Each wall is flat, endless, passes through zero and stands at right angles to its row. A trip goes straight from one point to another. List the walls that it crosses, first one first.
(in the rows, 128 means zero)

Walls:
(1): [156 146]
(2): [128 146]
(3): [76 96]
(4): [139 142]
(5): [128 179]
Trips:
[157  70] to [ 74 109] -> none
[ 64 112] to [80 98] -> none
[102 146] to [ 95 205] -> 4, 1, 3

Walls:
(1): [102 205 123  85]
(2): [ 82 142 128  91]
(3): [168 159 106 104]
(4): [187  85 110 147]
(5): [138  50  86 126]
(6): [144 208  91 106]
(7): [168 114 206 179]
Trips:
[101 136 142 124] to [ 70 119 101  84] -> 6, 5
[145  36 146 222] to [178 141 104 104] -> 3, 6, 7, 1
[161 241 124 161] to [169  68 163 150] -> 4, 1, 6, 5, 3
[ 90 146 101 179] to [100  95  79 154] -> 1, 5, 6, 2, 4
[108 170 111 120] to [118  73 134 136] -> 3, 5, 6, 1, 4, 7, 2
[209 138 173 168] to [102 171 155  60] -> 6, 1, 4, 2, 7

Walls:
(1): [142 131 115 162 135 142  95  48 162]
(2): [145  92 120 171  94 130 125 105 173]
(3): [111 111 116 136 122  98 171 151 195]
(4): [105 141 182  94 170 164 147  91 140]
(5): [101 124 120 117 108 118  98  99 123]
(6): [139 134 107 128 124 157 118  84 193]
(7): [197  92  96 105 158 109 151 248  95]
(8): [129 100 177  58 152  83 113 148 101]
(9): [123 113 104 119 114 132 103 125 117]
Trips:
[ 79 186 105 145 149 131 172 105 174] to [173 153 129  74 116 171  63  93 138] -> 5, 3, 9, 8
[163 127  97 151  97 124 153 150 126] to [128 140 121 125 143  84 249 136 151] -> 9, 2, 4
[165 110 143  96 115 134 121  84  67] to [ 99 165 127 111  82  56 129 107 112] -> 4, 1, 3
[115 190 127 122 152 178 157 118 160] to [141 117 126 117 157 146 183  93 155] -> 2
[164 131  96 141 133 183 129 122 129] to [112 103 138 185  88 138 144 125 127] -> 7, 3, 9, 5, 6
[ 92 180  95 131 143 145  75 115 130] to [110 180 120 145 105 146  71  58  81] -> none

Walls:
(1): [126 131 146  63 143 163 127 152 136  99 135 119]
(2): [204  88 159 111 186 153 135 104 113 204 141 173]
(3): [219  67 140 114  74  97 135 141 171  99 189 145]
(4): [ 96 201 103 128 126 140 146 130  50 168  90 105]
(5): [ 91 184  40 145  23 129 164  73 116 120 142 185]
(6): [126  99 152 164 139 169 148 166 120 111 124  89]
(7): [ 55 130 186  81 138 125  90 211  85 138 104  33]
(8): [145 125 146 169 113 156  63 192  98 165 157 168]
(9): [150 106 115  97  82 125  86 167  93 142 108  79]
Trips:
[126  42 173  73 127 107 108 124  57 120 108  58] to [128  88 169 164 161 161 106  71 164 168 113  71] -> 3, 1, 9
[204 183 217 109  84 181 220 197 161 145 134  80] to [138 110 162  88 110 143 134 157 139 212 119  81] -> none

Walls:
(1): [115 149 155 134 104  95 133  90 107 134 121 131 113 195 109 161  79 157]
(2): [141 121 123 108 157 172 121 114 118 163 118 209 111 121 132 157  97 224]
(3): [118 119 160 154  86 125 113  78 114 124 140 173 128  88 116 104  88  96]
(4): [117 198  63 147 188  66 108 124 132 135 116 142 121 127 107 125 105 118]
(5): [105  99 137 133 144 109 144 130 149 124 109  38  92 166 118  80 163 181]
(6): [113 126 124 126 165 126  75 152 135 147 179  84 115  66 145 123 160 140]
(7): [ 92 156 149 137 154 175 140  84   7 161 139 180 155 117 118 149 173 133]
(8): [151  99 108 111  98 106 122  99 137 147 118  98 172 107 137 105 109 182]
(9): [162 134 209 161 190  99 189 152 101 124 160 156 117 137 164  81 125 147]
Trips:
[144 135 169 131  82 106 149 137  54 154 111 172 177  40 120 117 134 120] to [171 118 133 156 125 139 124 132  97  96 102  96  98 138 140  91 160 150] -> 2, 5, 3, 6, 7
[155 142 141 150 127 113 116  93 131 133 136  95 125 144 168 122 126 197] to [ 97 168 163 101 114 111 164 148 137 116  69 156 136  90 141 191 155 157] -> 7, 6, 5, 8, 9
[169 140 116 111 101 134 147 109 133  42 109 180 120 129  86 138  89 132] to [110 173 159 131  95 121 110 188 156 132 121 186 128 121 130 112 115 101] -> 9, 1, 2
[ 82  75 143 132 102 122  81 107 138  97  90 116  60 112 134 111 148  95] to [ 76 157 143 125 140 209 121 100 144  51 163  95 121 121 144 190 200 141] -> 7, 3

Walls:
(1): [109 182 104 103 138 128 102  78 117 182 128 169 138 103 225  83  27 132
 118 148  76 106  85 166]
(2): [ 67 184 179 141  97 105 103 104  95 141 169 172 149  66 134 154 125 137
 146 127 182  66  68 110]
(3): [ 93 118 108 112 113 171  83 114  63  84  92 173 159 119 113 203  97 104
 112 155 124 150 132 157]
(4): [197 158 194 191 109 150  97 130 135  59 116 160 145 128 131 155  72 154
  77 141  92 171 123 116]
(5): [131 148 106 148 156 125 129  65 115 129 120 146 145 146 116 124  72 130
 123 136 167 134 178  87]
(6): [130 122 109 189 114 103  76 172 163  41  59 169 111 109  90 118 148 141
  54  98 155 115 165  63]
(7): [118 128 154 224 150 157 165 124 131  33 119 112 148 132 156  88 141 136
 103 130 162 104 208 160]
(8): [155 117 141 129 136  75 109 147 111 148 140 146 123 149 183 103  61  72
 136  80 141 164 137 167]
Trips:
[103 148 181 126 123 121 116 130  84 142 104  85 172 158 132 104  80 159
  97 114 122 147 126 125] to [166 182 100 136  95 153 113 151 117 150  94 150 129 155  72 122 125 152
  71 117 127 113 122 113] -> 6, 7, 8, 2, 1
[165  50 126 143 133 126  55 153  86 122  85 217  81 244 125 132 117 121
 115 163 144 129 108 145] to [178 104 138  99 126 135  68  91 109 139 100 112 166 152 101 192  63 140
 126 167  76 168 165 143] -> 1, 6
[ 80 119 133 153 125  46  94 216 120 130 106 113  94 127 134 163 122 124
 175 122 144 105 193 146] to [140  72 149 187 165 141 121 205 108 113  53 192 213 101 147 104 114 164
 171 166 172 114 111 153] -> 3, 4
[ 82 175 152 156  65 155 167 116 131 122  86  56 174 104 120 135 116 171
 157 134 112  82 205  60] to [162 153 163 143 160  81  92 115  95 133 144 168 127 139 160 100 133 131
 139 109  83 148  91 106] -> 1, 8, 7, 6, 5

Walls:
(1): [171 125 185 147 114 151 193 123  72 179  76 100 128 131  68 152 131 212
 182 121 131  87  91 147 126  79 125 118 113 165 175 153 102 156 177 156
  76  67 172 113  26 182 150 155  91 112 143 126]
(2): [109 150 100 117 142 129  47 102 112 133 115 104 126 122 112 123 109  92
 131  62 131  88 152  90 134 129 151 143 116 142 121  89  48 160 118 157
 166 137 131 125 169 178  79  68 160 110 106 146]
(3): [167 115  96  70 145  98 135  95 155 120 133 164 107 163 146  45 194 163
 158  74 105  81  96 134 111 118 130 140 125 131 232  88 123 182 141 127
 132 131 166 207  83 165 108 123  92 129 117  68]
(4): [ 79 173  47  58 112 121 111 146 156 135 117 147  62 135 171 132 186 176
 105  67 137  79 126 138 163 127 146 150 144 128  73 152 123  88 148 153
  53 154 167  95 134 131 196 155 119 169 109 127]
(5): [144 137 124  94 136  92 203 118  68 130 134 130 147 136  93 150 110 136
 179 109 125 118 105 150  72 168  95  75 130  58 116 131 128 107 134  93
 120 112 138  70  83 195 164 102 150 121 157 120]
(6): [145 160 142 131 164 126 121 139 155 133  87 161 119 161 186 168 121 144
 142 139  58 172 108 121  92 122 153  86 124  77  84  97 109 109  77 139
 228 122 121 152 102 185 149 157 121 116  67 175]
(7): [131  89 133  52 177  53  41 127  95  87 169 123 191 205  33 137 144 195
 124 132 139 147  94 139 100  94  95 116  67 161 151 130 124 132 136 122
 110  75 156  93 146  76 123  91  88 240 201 181]
(8): [ 89 101 133 135 138 133 105  81 142  73 103 117 132 128  79 111 139 106
 109 125  98 132  69  61  90 179 136 175 102 168 155 193 134 131 190 139
 159 157 112 108  73 153 144 146 126 174 137 130]
(9): [122 148 130 156 166  76 174 158  62 160 128 123 138 134 108 102 106 135
  72 194 134 147 129 104 200 155  81  59 147  55 106 187 169 123 157 137
 119  76  96 157 128 136 141 158 170 150  59 141]
Trips:
[192 153  71  73 111 139 121  93  99 102  72 109  90 124 116 161  81 162
 131 110 133 139 192 128  91  97 169 132  91 113 126 183  83 158 165 147
 109 125 163 137 102 164 131 177  91 104 120 104] to [129  70 133 114 178 163 143  98  91 114 108 105 119 139  54 189 133 144
 154 155 116  95 142  89 144 103 151 148 119 149 153 142 143 140 136 129
 145 168 121 171 175 143 145 119 101 132 117 198] -> 7, 5, 4, 3, 6
[111  89 135 126 221 111 108 183  97 109 139  45  75  79 142 161 135 130
 170 127 145 169 101  99 141 133 166 101 111 180 128 134 124  91 161 126
 146 104 107 151 134  97 113 117 137 131  98  67] to [122  85 121  73 146 134 106 137 102 136 105 151  92 169 172  89 161 169
 116 183 128 104 108 120  98 174 139 176 100 111 106 111 113 168 131 148
  72  92 124 111 126 172 154 128  84 127 234 121] -> 1, 4, 3, 2, 9, 5
[ 55 103 154 195 131  52 154 100 119 143 152 200 170 112 132 147 132  27
  74 125 164 142 149 113  75 121 123 102 118 145 143 108 121 102 130 122
 170 114 145 121  91 144 162 103 176 173 162 146] to [132 142 152  58 189 186 153 126 126  88 126  70 183 190 116 173 114 137
 168 119 141 137 163 184 112 176  89 110 224 106 121 154 115  90 131 139
 107 154 152 129 130  70 132 104 127 171 200 167] -> 2, 6, 9, 8, 4
[194 112 135  79 155 140 154 121 146  62 148 136  38 103 106 161 126 144
 131 132 171 143 174 141 100 123  81  96 169  83 135 176 129  92 119  95
 184 112  79 125 138 127 139 111 145 142 150 125] to [114 135  70 139  93 104 153 140  88 156 138  92 149 127 113  87 150 122
  44 154 176 107 121 156 104 107 160 119  81  94 131  55 119  76 139 119
 129 108 132 130 100 140 170 112 137 110 115 162] -> 4, 6, 1, 2
[148 137  77 106 103  94  97 136 140 134 128  89  91 171 110 178 108 202
 118 147 123 151 109 119 141  92 165 148  83 139 103 121 126 159 139 150
 168 136  94 118 128 152 132 117 142 123  94  89] to [139 149 111 118  67 111 158 108  85 178 169 121 101  83 179 107 141  63
 130 131  74 137 183 167 156 148  70 112  40 158 110 139 119  87 104  98
  48 124  77 139 151  99 160  81 125 108 157 127] -> 8, 3, 1, 9, 6, 7, 5, 2
[144  72 158 196 102 130 169 117 136 136  94  76 182  85 124 128  70 118
 213 112  98  69 152 107 142 128 129 123 144  72 123  89 192 189  93  72
 138  90 113 135 121  88 139 108 112  98 167 173] to [166 143 152 148 150 176 174 183 109 165 114 183 140 162 120 162 123 111
 125 148 138 122  82  91 105 176 127 105 103 152 143 160  87 144  97  87
 192 139  78 139 111 133 149 156 119 146 112 161] -> 6, 9, 8

Walls:
(1): [ 72 170  79 137 155  92 169 119 130 131 125 152 124  90 134 120  65  81
 108  48 151  92 147  45 159 112 108 211  65 172 125 107  80 204 143 169
 122 111  83 112 132  71 127 128 107 139 141 105]
(2): [126 122 146 174 106  85 170 110  87 138  98  58  94 158 108 138 100 179
 131  66  98 131  82 129 128 101 108 167  99 147 103 141 140 143 142 133
 125 136  87 123 156 145 138 125 127  81 119 135]
(3): [ 73 110 141 109 113 163 123 102  92 150 167  44 122 166 118  96 209  97
  61 147 181 109 143  82 147 137  96  84  98 110 163  92 113  89 100 120
 118 172  83 172 133 109  77 162 176 145 168 172]
(4): [125 165 135 118  86 175  96 105 168 114  84 171 147 101 165 178 137 147
 144 158 120 134  92 161 119 170 135 109 144 137  90 138 102 118 116 112
 114 145 111 117 157 155 130 112 127 147 195 114]
(5): [ 76 100 158 163 164 106 150 185 110  85 134 127 120 174 120  92 131 148
 166 157 129 109 128 118 147  60 139  92 204 151 123  73 152  93 153 116
  87 121 113 123 136  68  94  91 156  96 139 153]
(6): [155 145 167 157 133 141 161  93 139 153 112 158 148 144 110 131 173 189
 159 154 143 105 137  66 171 125 101 166 139 101 115 104 103 155 138 131
 121 187 146  90  50 124 184 148  70 155 202  94]
(7): [130 131 110  93 145  93 123 203 169 131 126  45 123 124  65 106  84 130
 118 171 127 109 109 177 141 153 159 171 131 146 148 150 155 140  86 192
 140 145 130 126 175 120 153 165 181 146 159 103]
(8): [108 113  98 146 143 169 131 148 118 100  93 207 145 113 126 151 162  95
 147 172 131 150 102 190 151 127 157 158 115 121  95 112 172 135 143 133
 152  93 149 113 145 159 134 142 151 149 139 113]
(9): [ 88 135  94 143  94 153  90 154 143 133 159  59 145 136 114  70 141 105
 155 100 155  84 144  87 114 111 119 137 162 107 163 108 141 121 149 117
 150 137 120 140 187 172  59 179  92  92  89 138]
(10): [151 173 139 173 131 103 163 163 163 122 197 104 121 131 140 121 119 117
 104  77  74 145 125 174 212 147 151 203 177 216 109 132 120 132 147 153
 122 108 146  83 113 117  90 130 154 124  75 124]
(11): [126 101 150  92  97 147  91 107 168 123 150 148 146 182 121 113 113 155
 105  84  95 108 118 161 122 161  61 122 120 155 175  84  70  87  83 128
 127 112 118 114 133 124 167 143 123 120 143 165]
(12): [158 185 139 139 146 121 133 133  78 147  97 127 136  66  86 121  82  89
 134 101 124 154 135 133 151 152 110 183 135 125 104  98 182 130 130 106
 122 154  54 148 132 138  70 105 134  91  65 189]
Trips:
[130 137  71 145 140 143 145 157 179  69 141  67  99 121 218 160 142 133
 105 138 177  69 112 191  55  88 132 181 113 145 127 134 155 118 124 119
 153 133 140 176 128 146 125 147  78  90 152 167] to [ 84 145  96 122 148 156 173 125 127 128  83 145 172 121 101 151 113  96
 133 143  92 169  88 114 115 139 144 167 152  91 108 175  88 112  98 129
 191 126 139  88 141  61 117 129  65 122 140 100] -> 1, 2, 6, 9
[109 140 125 124 100 119 129 179 137  70 147 135 135  90 156 204 132 153
 175 166 212 168  87 131 103 139  53 122 160 154 143 103 161 120 123 134
 151 120 121 138  53 143  89 148  85 115 135 168] to [123 157 141 163  92  64 117  93 105 150 153  81 129 119 182 182 147 130
 114  99 152 143 133 124 117  92  73 194 127 125  92  65 143  94 146 113
  91 147 196 114  83 182  72 114 139 156 163  87] -> 3, 10, 2, 8, 5, 1
